Each row is a point. The last column is the point's height on a tilted bowl or saddle (a function of degree 2), plus a little noise. Along how many of its main directions does it bend up, bend down or stay straight?
(in the rows, 128 means zero)

Points (11 x 3):
[[ 43 156 197]
 [143 149  96]
 [ 98 181 126]
 [167 175 110]
 [157 156 102]
 [143  84  84]
 [160  93  89]
 [ 69 149 152]
 [139 102  87]
 [144 150 101]
 [119 141 103]]
Directions: 1 up, 0 down, 1 straight

Points (15 x 4):
[[171 182 145  97]
 [ 74  79 112  56]
 [156 160 130 109]
 [146 209 139 100]
 [ 79  83 130  82]
 [140 131 107 105]
 [136 102  84  78]
 [119 173 118 113]
 [139 158  75 118]
 [ 75 135 173 113]
 [129  90 173 150]
 [205 121 112  62]
 [135 145  88 110]
 [162 187 130 104]
 [161 101 150 116]]
Directions: 1 up, 2 down, 0 straight

Points, 16 rows:
[[155 115 146 129]
 [107 168 180 159]
 [129 110 116 135]
 [ 84 157  78 177]
 [135 122 148 131]
 [ 99 185 107 167]
 [ 71 177 141 177]
 [164 131  96 138]
 [ 82 138 193 174]
 [ 96 146 147 149]
 [ 94 158 167 157]
 [ 36 172 153 210]
 [207 140 137 143]
 [161 112 115 131]
 [121 135 125 135]
 [ 63 131 110 175]]
Directions: 3 up, 0 down, 0 straight

Points:
[[165 145 108 145 129]
 [117 154 171 249 216]
 [115 108  84 166 116]
 [ 88 169 120 121 124]
 [179 116 176  66  72]
 [177  81  77 148 169]
 [113 100 115  93 178]
 [107  98  63 154 128]
 [ 86 109 108 171 100]
 [112 141  88 122 144]
 [175  87 155 181 148]
 [ 88  80 150 161 120]
 [198 113 130  96 120]
 [121 114 156 119 138]
 [193 140 145 142 115]
 [158 145 131 134 123]
 [147  94 188 179 161]
 [126 138 123 138 132]
 [159 127  67 100 182]
 [128  73 109 118 180]
 [177  93  66 116 201]
 [183 112 160  87 102]
 [117 111 132 151 133]
 [118 166 122  84 114]]
Directions: 1 up, 1 down, 2 straight

Points, 22 rows:
[[186 137 187  89  34]
 [150  81  99 134 113]
 [141 226 166  52 164]
 [131  86  86 112 112]
 [ 92  82 118 124 130]
 [147 125 133 129 115]
 [110 133 150  87 109]
 [101 131 105 147 139]
 [174 132 163  97  71]
 [133 145 153 103 106]
 [102  83 121 159 137]
 [120 129 165 177 160]
 [103  74 124 211 175]
 [136 128  99  97 121]
 [163 123 140 122 104]
 [128 133 173 119  98]
 [127  40  85 164 129]
 [137 171  79  79 163]
 [111 167 183 123 134]
 [124 152 137 149 149]
 [196 167  99 139 165]
 [161 151 218 129  59]]
Directions: 3 up, 1 down, 0 straight

Points:
[[ 83 129 133  97 156]
 [120  80 211 121 168]
 [101 156  95 113 155]
 [113 120 155 102 147]
 [112 122  62 120 180]
 [133 166 151 157 135]
 [139 117 164 107 146]
 [111 154  98 181 164]
 [151 106 166 115 151]
 [144 184 156 127 122]
 [110 141 140  78 154]
 [ 94 156 101 194 177]
 [131 178 126 148 132]
 [186 169  99  59  83]
 [106  74 135 166 137]
 [117  93 128 137 145]
 [ 81 125 116  99 158]
 [ 95 139 200 176 150]
 [ 89  73  94 131 163]
 [118 119 161 144 137]
 [ 59 196 168  59 223]
 [157 127 138 173 141]
 [172  89 161  97 171]
 [184  74 191 158 188]
 [ 91 119 151 164 131]]
Directions: 3 up, 1 down, 0 straight
